Each wall is flat, endless, passes through zero and stands at right angles to its row. A trip goes straight from one point to another. List the walls that it crosses, first one first.
(in the rows, 128 means zero)

Walls:
(1): [195 129 142]
(2): [143 132 127]
(3): [163  71 130]
(4): [111 149 124]
(5): [161 195 100]
(6): [165 152 100]
(7): [108  74 141]
(8): [207 141 171]
Trips:
[ 91 124 116] to [159  66 145] -> 3, 4, 1, 8, 2
[ 65 180 143] to [129 134 187] -> 5, 8, 7, 1, 4
[ 98 151 116] to [115 100 143] -> 5, 7, 3, 4

Walls:
(1): [142 167 118 130 110 185 132 120 150 148 133]
(2): [ 73 140  97  85 104 139 157 104 161 117  92]
(3): [125 186 135 148 216  82 112 206 100  99 127]
(4): [118 119 139 155 134  88 178 111  93 158 109]
(5): [106 191 208 142 108 106 117 107 174 208 135]
(6): [185 121 116 158 178 207 109 119 130  93 129]
Trips:
[159 171 161 174 109 154 136 163 116 110  91] to [ 93 137  52  75 122 123 145 113 130 174  97] -> 2, 6, 3, 5
[ 96  93 117  80 134 111 179 108 108 112 157] to [122 166 156 124  91 114 146 182 184 132  91] -> 5, 3, 1, 4
[154 165 127  78 100 194 120 132 157 146  97] to [129 204  98  86 140 134 129 125 179 116 143] -> 3
[ 57 139 153 139  97 133 107 161 105 162 119] to [117 141 177  93 158 106 151 154 176  86 118] -> 4
[173 151 134 123  87 140 116 155 137 120 149] to [162  92 106 148 121 143 144  91 158 107 135] -> 5, 2
[ 65 142  82 122 152 152  91 137 148 165 170] to [109 103 146  93  93 114 129 167 144 118  89] -> 3, 1, 5

Walls:
(1): [134  93  85 131 148 148  96 155 133 154 108 105 131 133 181 185 116 121
  92 135 144 120 137 138]
(2): [101  99  72 101  79 182 194 170 156 103 141 122 116 164  87 217 127 105
 131 129 145 114 155 165]
(3): [233 156 144 132 108 147 159 192 120 102 160  77 128 118 130 162 149 114
 109 137 200 116  96 144]
(4): [160 141 145 129 102 120 143 102 130 107 161  95 136 113 133 120  87 133
 189 152 117 166 130 116]
(5): [121 132 125 147 131  90 175 114 110 148 163 121 119 143  99  93 128  97
 118 117 179 124 101 147]
Trips:
[137 134  97  65 123 116  98 166 100 114 115  66 197 119 132 129  93 112
 122  80 105 162 115 118] to [119 145 162  46 147 160 152 141 156 142 124 124 103 161  79 169  62 163
 140 100 109 158 133 139] -> 2, 3, 1
[134 148  94 152 124 114 125 131 116 179 167 119 136  90 152 119 100  95
 127  98 160 179 162 140] to [112 135 108  68 141 140 150 134 155 164  99 172 181 122 177 132 123 141
 157 116 120 111 117 117] -> 3, 5, 4, 2
[111 121 102  99 116 150 140 124 182 110  97 141 171 155  84 106 194 106
 131 119 196 161 101 214] to [158  97  71  72 111  88 105 139 142 123 139 173 155 124 120 136  98 146
 111 124 166 149 135 115] -> 1, 5

Walls:
(1): [120 138  96  51 116 117 141 155 142 140 110 149 144 130 112 118 101 112
  75 111 111 106 154  93  92 133 113 136  83 129 156 211  89 131 113 161
 161 124 134 153 181  97 101  98 176 161 133  99]
(2): [109 135 170 141 121 113 110 132 106 154 123 127 123 188  97 127  83  83
 165 121 193 181 153 176 171  61 155 160 212 144 142 197 141 153  74 119
 118 148  79  84 139 109  59 165  92 149 130 122]
(3): [134 164 184  89 187  97 122 151 134 134 164 117  82 145 133 134 105  79
 129 142 126 172 145 135 143 124 110 158 136 142  98  71 125  92  93  99
  85 159 128 108 117 192 112 131 103 119 173 141]
(4): [161 125 128 110 128 133  81 140  90 103 119 127 137 137 163 139 143  93
 153 154 124 124  97 120 121 140 158 146 158 150 122  84 177 151 120 127
  98 144  94  84 161 161  77 133 120 165 166  98]
(5): [143 160  97 184 150 142 131 124 186 103 115 125  97 107 150 116  96  90
 143 125 104  98 136 103 141  83 107 126 114 133 151 153 181 178 119 101
 126  88  95 167 127  77 202  84 125 152 113  93]
(6): [133  45 166 139 171 107 118 108 109 110 102 167 151 131 141 138 122 164
 122 161 137  99 131  87  72 119  71 181 101 132  52 137 142 122 132  98
 178 119 112 155 152  65 149 117 160 147 146 148]
(7): [136 159  70  17 117 147 119 136 100 163 169 118 145 157 119 149 141  97
 137 123  94 136 147  87  97  88 130 151  92 193 135  96 200 130 122 136
 122 115 100 110 114  99 110 142 149 138 149 121]
(8): [105 137  71  72 157 148 136 101 146 110 125 143 106 122 108 133 129 130
 152 162 128 152 131 124 161 123 223 158  78 184 126  85  61 133 131 142
 197 155  90 111 154 146  78 167 137 115  83 115]
(9): [110 101 128 106  61 137 178 143 215 153 130 107 125 161 103 105  83 119
 124 114 141 102  66 115 137 110 140 113  49 112 149 138 200 122 137 147
  97  77 151 146 189 104 123  97 163 176  92 119]
Trips:
[108 140 172 146  99  85 150 119 175 122 149 111 107 181  70 134 156 155
 119 130 122 122 118 117  98 123 144  68  80 143 180 161 189 183 130 171
 105  79 138 150 124  81 140 114 155 117 120  92] to [126 111 103  93 157 114 107 130 134  90 159 140  70 170 143 125 147 154
 115 149 144 119 124  98  71  87  80 148 141  90 115 104 125 153  69 166
 118 109 122 189 154 134 152 154 110  88 107 155] -> 6, 3, 9
[ 65  91 104  94 127 192 170 158 127 143 145 134 117 195 119  78  54  93
  86 150  70 144 111  80 114 167 122 141 146  91 152 125 143 160 164  69
 174 184 127  75 110 176 137 152 132 102 124 103] to [116  88 166 157 108 121 135 100 151  89 132  91 119 141 178 163 158 172
 193 152 101 143 174 147 143 131 121 124 133  86 212  84 155 178 165 165
  89 150 183 135 121 113  70 118 143 134  99 147] -> 1, 7, 3, 8
[125 118  78  97 106 154  77 177 106 102 147 134 145 180 100 160 126  84
 199 187 161 144 153 183 182 151 131 102 150 115 118 160 159 148 131 164
 144 121 154 198  74 106 145 120  71 109 141 187] to [ 60 118 154 136 176 159 100 129 133 133 135 145 151 143 104 145 130 121
 184 119  71 129 140 115 132 177 129 133  94 143  96 169  71 106 121 134
 162 108 114 163 163 100 108 148 147  75  88 171] -> 8, 6, 7, 1, 2

Walls:
(1): [102 115 108  79 129 174 135 170 107 169 198 186 187 159 136 115  88 178
 131 134  97 112 154 157 158 112 151 114 124 154 113 178 197 100 117  83
 105 178 128 116  94 120 152 170 140 113 114 163]
(2): [ 86 127  78 166 113 114  84 122 139 142 132  53 122 125 136 153  73 194
  83  79  44 122 115 154 124 199  32 123 119 157 178 161  93 125 144 112
 143  75 110 196  90  84 161 177 139 107 143 130]
(3): [137 137 104  57 126  65  94 120  69 138 153 176  78 101 145 107 147 141
 178 143  85 177 138 138 145 118  88 179 124 191 132 139 170 120 163 136
 120 158 115 159 186  94  74  80 147 104 108 158]
(4): [140 134 135 107 124 145 146  85 126 145 112 203  90 164 132 178 136 114
 142  81  93 161 121 120 125  97 128 118 148 137 123 156 117  52  91 107
 134  72 111 102 149 109 152 120  98 116 151  85]
(5): [138 156 222 150  47 142 135 184 164 146 112 107 134 126 138 115 107  39
 158 213 186 147 106 116 147 176 159 144  95  84 153 170 167 114  83 114
 114 112 146 147 148 115 121  86 118 144 171 145]
Trips:
[147 107 121 121 131 124 126 111 127 146 151 115 232 100 133 147 141  78
 123 132 115 141  74 110 122 165 115 104 161 127 161 112 137 114  80 173
 143 127  68 105 156 144 142  60 120 156 175 111] to [157 129  86  95 125 107 158 155 125 127 121 177 119  83 180 142 126 176
 143 198 117 133 130 138  90 115 191 123  91 138  72 107 103 107 125 108
 103  51 116 165 116 142  77 126  56 139 174 166] -> 3, 1
[165  57 153 130 144 133 137 144  76 110 107 142 174 168 140 144 124 152
 132 133  61 104 119 114 115 131 127 105 138  97 113 131 126 131 138 172
 112  81  87 102  96 175 135 143 119 102 142  98] to [116 216 151 139 141 107 156 132 179 134 143 159 113 102 119 112 121 149
 160 118 189  96 134 158  64 125 136  97 118  60 134 172 174 130  90 101
 156 167 153 108 165 137 133 132 184  74 183  61] -> 2, 5
[ 91 148 118 187  20 122 148  80 181 131 111 154 138 108 140  96 130  64
 163  91 139  98 143 146 132 163 123 129 124 127 106 147 122 205 116  74
 109 124 136 126 119 179  83  87 124 159 128 136] to [ 94 130 145  97 170 137 149 136  99 140 133 120 118 123 140 150 131  71
 115 123  88 137 164  95 161 161  99 128 114 124 204 149 150  98 145 124
  69  62  72 149  51  97 109 119  82 145 105 121] -> 2, 4, 3, 1
[114 123 155 116 121 134 135 146 102 119 147 176 157 169 197 158 119 112
 101 126 126 123  80 108 132 125 126 172 111 157  93 142 137  83 152 157
 104 115 113 117 115 122 142  83 199 171 192 103] to [110  92 126 104 141 135 163 171 135 116 127 144 202 108 170 132  80 144
 150 122 124 102  88 128 143 135 159 119 111 116  83 177 143 110 127  71
 101  92 144 129 132  93 132 131 134  76 117  57] -> 3, 2
[113 106 140 152 129  91 111 170 199 148 151 145 147 119  96 168 183 161
  67 160 109 115 158 107 110 105 110 145 169 163  63 165  83 111  60 141
 123 159 146 143 149 121 110 145 148 180 131 114] to [170 172 135 172 133  79 104 173 144 161 178 124 113 171 145 164 154  77
 107 105 101 123 148 137 126 163 115 104 102 127 142 163 129 115 107  90
 157 104 109  60  88 118 119  94  69  75 124  90] -> 5, 1
[ 95 163 136 117 120 118 105 109 122  88 132 152  69 170 100 116  98 124
 189 157 124 134 109 100  81 176  85 192 121 174 177 109 144 159 191 142
 119  78  63 141 103  97  95 116 107 145 149 121] to [140 126 152  75 111  83 116  90 129  94 136 122 112 172 107  87 136 145
  87 108 144 138 105 164 112 122 155 187 155 195 171 132 118 133 105 119
 156 123  73 127  99 178 140  81 107 126 135  84] -> 5, 2

Walls:
(1): [110 139 159 156  92 129 120 134 167 126 163 166 133 140 164  93  91 156
 171 151 134 101 187 105 115  88 125 144 124 157 120 148 209 110 123 142
 171 114  87 179 172 230 149  91 135 188 129 145]
(2): [122 171 118 152  85 135 135 158 162 131 175 150 124  71 188 173 108 115
 149 144 106 136 145 170 174  91  42 163 151 130 177 187 149  68 166 174
 109 141 106 107 126 129 165  82 115 149 161 127]
(3): [109 154 109 118 153  95  87 130  96 144 183 114 140  95 140 135  81 123
 147 143 156  99 118 103 144 221 106 174 187 126 151 106 125  88 137 162
  63 139 120  97 108 164  94 212  96 143 127 102]
(4): [164 168 103 148 110 167  96 220 145 159 147 163 101 148 158 134 113 130
 173 131 206  60 162 100  80  68 160 155  77  86  87 114 163 126 134 117
 139 116 142 135 173 132 165 121 103 164 135 101]
(5): [145 121  93 113 131 136 109  96 128 118 140 161  81 197 154  81 170 156
 137  85 103  99 153 166 100 174 143  81 155  95 175 149 135 121 163 105
 104 134 103 146 159 176 154 135 161 112 119 131]
(6): [ 61  78 104 108 166 141 192 181 133 162 104 141 201 117 156 117  93 136
  91 168 104 114 103 102 134 139 154  78  68 142 110 167  82 111 133 126
 105 146 117 146 166 120  85 212 102 152  59 155]
(7): [137 115 152 161  24  75 181 133 109  85 200 135 151 122 124 128 108 116
 150 155 134 130 190  70 149 135  92 155 136  84 191 118 121 153 161 115
  90 110 113 100 116  66 115 117 180 167 119 101]
(8): [ 81 197 133 115 168 137  92 182 143 112 159 151 119 135  93 138  98 101
  69 144 147 184 143 159  85  60 146 179  93 171 133 147 175 144 101 141
 136 136 122 122 125 168  86 112 144 137 152  49]
(9): [143 168 128 127 175  70 178 152 130 143 181 117 150 148 152 119 101 104
 135 103 144 132 142 171 103 150  72 113 132 139 140 137  93 154 121  92
 133 113 144 109 136 152 147 137 108  79 115 125]
(10): [146 136 102 134 120 128 126 168 105 153  92 164 151 125  89 107 126 115
 148 131 117 108 104  82 116  71 148 115 203 133 112 122 115 161 141 145
 147 130 162 136  59 150 151 156 152 162 108 123]
(11): [108  70  94 114 109 151 145 147 228 192 125 117 102 178  64 162 127 130
  75 131 123 110 128 115  80 126 145 125 139 135 125  81  82  80  95  99
 191 126 183 186 108 119  99 148 126 160 137 198]
(12): [156 177 100 176  98 129 156 156 125 215 115 117  96 144 170 105 106 103
 141 103 122 169 124 137  92 108 139 114  99 121 158 104 129  66 183 168
 106 132 116 176 128 155  95  70  71 115 167 146]
Trips:
[106 165 135  60  71 113 177 129 109  99 143 175 145 148 142  74  64 115
 129 155 130 133 145  84 155  91 126 135 131 171 105 107  91  73 134 141
 175 162 172  96 156 141 125 121 118 116 103 106] to [ 97  81 150 103  77 112 163 163  85 139 144 165 132 138 112 138 172  87
 123 167 156 123 168 198 157 108 128 119 147 133 110 178 144 129 133 163
 170 134  94 191 161  92 128  94 117 121 158 189] -> 3, 11, 9, 10, 8, 4
[118 170 108 179 109 163 137 175 182 117 128 147 151 149 148 206  99 131
 131 128 140 108 159 146  94 111 153  93  87 119  85 143 147 187 117 148
 138 151 127 150 113 139 153 125 106 182 131 127] to [189 129 127  54 122 133 131 122 135 160 108  78 136 104 117  79  88 168
  63 203 156 120  73 192 174  54 162 130 133 202 144 148 127 116 142  89
 122 138 133 111 163 128  69 106  54 192 181 166] -> 10, 4

Walls:
(1): [ 95 114  48  93 162 119  73 180 142 128 198  98 161  92 112 132 163 149
 176 176 190  87 117  84 123 121  93  95 137 118 118 124 140 124 109  82
  72 105 146 136 130 134 114 146  89 166  79 127]
(2): [128 115  92 144  96 118 125 195  68 156  48 139 147  62 174 111 124 108
 130 113  40 155 111 126 115  91 135 116 155  95 151  71 172  76 153 135
 155  94  94 127  86 165 143 167 121  98 146 117]
(3): [128 110 110  96  88 171 118 133 121 140 116  85 134 153 104 144 137 114
 116 142 101 169 123  95  70 107 148 137  77 101 133 152 113 159 144  68
 147 135 153 128 103 160 146  35  91  86 144 144]
(4): [161  89 169 191 116 169 147 149 117 154 146  97 170 111  91 144  91 132
 149  68 188 198 133 121 120 137 153 168 137 115 104 108  79 148  87  56
 144 102 155 119 137 110 138 108 142  68 133 224]
(5): [126 165 161 154 147 192 106  40 136  61 138 101 105 143 138 131 136 148
 119 127 108 113  93 103 152 181 117 123 143 185 174  91 100 133 125 131
 136 120  59 123 151 128 143  79 116 130 144 103]
(6): [118 139 115 135 172 156  92  75 129 146 115 176 146  83 135  75  72  88
 152 151 126  66 123 113 148 117 110 139 153 136 133 114  97 127 157 132
  91 174 141 172  95  83 134 138 197 178 142 141]
(7): [138  92 109 190  69 150 186  96 144 129 120 139 171 128 150 170 128 120
 145 146  82  89 115  58 153  97 134 129 147 109 117 155 117  83 140 153
 153 125  99  90  99 107 135 126  85 108 139 200]
(8): [101 138 134  91  88 198 100 106 184 156 146 118 122 133 124 148 117 100
 149 126  87 127 156  87 113  88 205 159  79 115 105 185 105 110 139 185
  84 139 167 136  85 133 172 133 103 146 119 121]
(9): [166 140 135 174 118  55 130  87 115 116 112 134 129 153 118 173 178  76
  89 107 143 116 139 104 181  86  96 176 146  88 122 146 102  89 133 113
 106 142 194 152 156 214 108 106 141 184  57  89]
(10): [137  90 123 113 145 108  91 148 151 177 104 132  98 200  53 142  92 116
 144 179 102 225 168 124  50 148 152 105 138  88 126 130 198 120 128 133
 132  83 129 179  98 104  81 132 159  92 149 125]
(11): [147 113 106 131 106 184  82 138 102 125 174 139 113  89 163 160 107 154
  96 139 110 110  96 148 132 101 140 155  66 157 144 134  98 148 140 118
  74 197 135 155  79  83 130 202 163 171  60 113]
Trips:
[157  35 139 152 187 103 151  95 105 142 123 165  44 122 114  95  77  58
  91 160 103  83 115 134 115 120 130 160  98 149 181 156 157 125 128 132
 109 161 123  99  92 128 141 145 131 184 112 112] to [142 170 132  92 109 119  74  94 139 121 186 129 162 162 128 137 120 101
 148 152 118  72 115 144 152  93  89 129  70 174 121 127 124  64 146 125
 110 136 147 144 157 146 145 111 128  72 212  97] -> 5, 10, 3, 1, 11
[126 142 169  69 110 154 157 176 207 146 150 129 149 129 105 160 112 115
 102 113 184 116  92 143 110  67  89 126 129  95 117 150 177 136 133 102
 125 107 168 148 178 139 119 106 108 152 135 120] to [178 147  88 180 120 117  82 108 135 107 107 123 119  84 138 123 135  98
 116 107 107 139 117 170 142 179 118  98 154 165 151 205  97 132 181 111
 103 107  62 136  86 104 127 145 132 196 131  77] -> 4, 10, 11, 3, 6, 5, 8, 2, 1

Walls:
(1): [ 78 126 100 143  58 156 128  68 110 150  95 110 145 166  98 153 173 152
  65 119 150 116 104 177  76 145 123 162 105 188 127 157 107 141 146 108
 121 139  98 149 100 117  99 133 123 147 134  78]
(2): [126 117 108 139 102 112 114 146 141 127  89  74 130 160  87 149 126 160
 139 132 193 114 106 117  90 108  57 108 129 159 106 154 124 177 114 159
 141  90 140 117 161 135 145 207 139 161 204 119]
(3): [156  87 152 113 100 129 115 162 140 107  80 112 159 161 128 146  96  98
 117  93 122 145  82 133 139  64 142 117 114 139  85 117 173 168 161 146
 182 144  91 133 109 129 182 129 187  96 103 110]
(4): [ 77  92 132 104 196 139 243 141 162 112 117  95 111 114 105  99 174 116
 137 108 194 114 167 107 119  41 117 122 137  92 144 159 103 111 137 108
 185 163 181 153 150 152 185 170  92  99 134 103]
(5): [102 108  87 109 120 100 161  88 113 166 141 176 110  79 172 113 139 121
 169 114 130 146  53  75 164 102 147 146  77 139 149 164 106 122 106 145
 131 128 125  85 140 159 143  83 115  95 121  60]
Trips:
[ 64 110 127  63 116 151 145  98 138 154 121 103 150 109 134 162 105 101
  53 127 125 141 119 169 182 159  80 139 159 163 120 137 183 181  97  88
 157  87 226 115 123 123 192 109 120 137 128 173] to [124 127 176 113  82 113 146  58 117 116 135 129 152  97 151  86 111 123
  86 142  89 147  62 163 143 121 143 143  84 156 107 150  99 100 123  56
 142 139 101  90 171 201 106  83 149 174 183 146] -> 5, 4, 2, 3
[145 112 119  83 159 116 110  77 169 140 160  65  99  83 196 158 136 121
 148 129 123  68 125  55 178 108 133 187 150 133 117 128 109 136  71  76
 161 142  94 102 132 130 146 128  95 176 150 155] to [136 187 108 175  92 145 122 116 101  56 126 143 125 191 104 135 178  72
 128  99 104 162 110 172 138 115 154 107  97 159 105 122 191 117  90 150
 108 159 116 148 162 164 130  95 109 116 180 142] -> 4, 3, 1, 5
[195 119 172 139 152  92 187 121 154 126 167 178 146 160  95  57 142 134
 160 148 130 117 147 148 146 115 178  86  84 107 134 101 152 124 145 167
  55 127 137 127 198  94 160 140 190  88 155 110] to [146  97 148 149 177 157 120 114 124 127 199 170 113 102  57 146 182 126
 161 162 125  98 121 112 120  73 124 158 163 100  99 176 164 134  92 168
 165 127 112 120 120 102 153 115  82 164  89  45] -> 3
[124 116  84 165 102 122 137 207 134  66 176 172  91 200  76 157 107 137
 121  75 153 140 144 104 124 111  93 150  76 133  89 101 126  75 174 125
 185 160 162 152  78  86 101  79 131  81 110 103] to [ 67 188 143 124 106 149 155 121 133 123 127 115 199 103 155 159 131 169
 130 105 118 133 134 114 158 127 163  72 111  97  81 168  98  66 151 113
 106 176 127  93 150 147 143 141  88 110 104 118] -> 5, 3
[177  79  97 118 140  78 195 120 155 128 135 131 103 141 188 100 141 139
  97 109 160 132  77 130 109 124 120 148 109 164 185 135 139 139 135 111
  75 116 134 138  96 181 152 135 139 112 150  87] to [ 70  67 113 115 199 165 141 110 112  90 152 129 112 169 187 114 156 159
 151 141 134 103 144 142  99  87 129 134 144 100 163 153 161 159 125 127
  25  82 135 119 175 182  82 162 151  99 110 113] -> 3, 1
[130 123 100 190 129 126 133 119 154 163 116 139 144 152 123 137 222 142
 136  59 109 185 140  89 107 154  86 145 178 128 124 153 109 139 101  97
 127 123 197 138  87  78 130 157 233 166  83 127] to [157 149 125 135 106 141  95  66  99 176 109 127 173 102 142 107 175 143
 133 111 115 206  84 123 119 137 150 128 127 102 104 153  87  95 136 133
 152 121  82 168 150 112  77 150 119 136  83 203] -> 4, 2, 5

Walls:
(1): [ 43  79 163 213 114  98 146  86  67 127 117  89 113 134 202 113  63 113
 124 100 135 146  57 107 120 103 151 102 114  80 134 151 161 139 171 103
 126  55 137 104 102  54 144 106  84  79 143 135]
(2): [167 171 111 134  65  83 166  95 123  76  83 106 145 114 118 136 141 134
  78 190 101 112 110 144 120 109 129 131 179  68 102 127 125 182 147 133
 151  74 152 138 109 162  97  74 128  51 109  93]
(3): [130 143 147 128 147  75 112 111 152 167 107 127  84 131  89 124 119 160
 134 163 108 117 136 150  62 173 102 131 117 125  94 136 155 125 151  97
 130 153 113 147 155 183 159 111 135 107 200 164]
(4): [160 148 115 119  98 178  65  71 164  88  84 123 152 107 179 111  84 129
 201 114 177 138 217  88 163 166  97  30 107 149 125 162 155  63 109 139
 151 166  80 154 117 173 110 138 113 109 151 126]
(5): [154 146 144  98 165 175 116 144 111 137  91 159  82 120  95 103 186  87
  80 169 148 140 141 152 133 116 177 107 141  72 154 150 147 114 179 113
 185 136 176  87  91 158 164 141 128 134 163 133]
(6): [110 173 132 137 124  84 111 117 149 123 147 103 111 168  94  72 117 101
 119  91 188  76 153 187 105 130 129 110 157 166 119 153 114 162  95 130
 136 142 178 117  88 141 149 141  91 118 118 131]
(7): [138 120  41 109  96 131 118  97 163 134 166  89  77 123 175 140  92  98
 111 133 133 134 110 125 155  73 104 165 158 128 117 200 145 163  87 129
 138  70 124 140  75 120 120 148 179 113 118 125]
(8): [116 103 172 140 104 150 126 143 106  80  58 165 142  97 122 112  34 189
 198 115 158  59 154 124 147 120 176 131  95 122  98 158 165 133 141  67
 139 114 122 109 109 116 154  84 110  68 108 147]
(9): [109 133 110 119  89  65 140  66  86 154 110 138 135 105 123 160 122 152
 108 195 156  90 152 118 108  99  83  90 104 107 138 119 114 171  83 149
  81  98 123 191 190 143 174 160 141  74  90 166]
(10): [129 124 108 116 124 131 102 122 119 198 151 104 119 127 122  59 144 101
 101 139 129  94 115 122 164 124 109  98 179  77  76  96 117  91  86 102
  64 134 156 106 140 146 157 158 135 110 149 149]
(11): [119 104 112 137 122  98 127 107 154 116 119 138 107 201 185 172 155  96
 151 167 168 147 127 165 149 130 135 149  99  67 104 137 101 189 152 111
 115 129  66 130 119 133 136 156 124 146 189 142]
Trips:
[113  97 109  95  65 170  74  68  98 133 155 117  90 146 146 108 104  72
 131  79 142 104 165  93  89 167 123 122  87 152 147 168  92 127 122 129
 181 140 174 157  94  88 159  90 184 110 129 109] to [108 150 135 125  98 148 122 159 153 127  96 129 141  64 111  51 108 110
 111 187 135 117 153 185 154 228  98 140 149 159 150 102 145  62 154 128
  76  82 130 140  69  98 125  77 130 123 209 141] -> 10, 3, 7, 2, 1
[133 162 152 179 151 140 116 130 163 148 121 118 189 128 131 133 167 126
  90 148 115 174 108 134  72 205 173  97  80 185 145 153 190 143  73 147
  86  96 127 144  73 129 116 139 161 120 163 111] to [113 109 149 107 100 128 129  93 125 133 154 145 104  71 146 156 146 201
 146 133 152 136  68 154 198 142 181 125 147 153 123  37  99 151 113 125
  82 176  88 130 182 137 105 112 116  54  70 134] -> 6, 9, 2, 4, 3, 8, 10
[182 132 158  56 152 129 171 132 124  70  91 138 137 100 102  99 130  79
  99  83 155 149 132 132 156 179 154  75  78 129 148 106 147 166 149 168
 111  78  89 156 112  86 146 144 161  86  90 148] to [176 103 118  83 184 102 110 106 135 106 138 121 121 115 131  73 156 102
  77 128 164 193  88 173  91 152 131 119 126 162 141 129 146 173 148 128
 157 102 160 135 185  96  94 144 183 177  69  85] -> 8, 4, 6, 7, 9
[134 143 117 133 162 134 116 140 135 127 162 106 132 189 130 121 148 109
 101 110 187 141 107 128 120 121 146 160 118  94 135 149  91 163 150  90
 141 149 109 143 121 159 129 145 106 163  79 100] to [103  75  93 118 148 151  96 157 148 184 191  88 106 185 137 140 130 102
 111  97 160 150 134 111 112  64 146 142 125 145 108 167 127 147 147 122
 131  59 176 105 169 135  71 134 130 140  81 104] -> 1, 10, 5
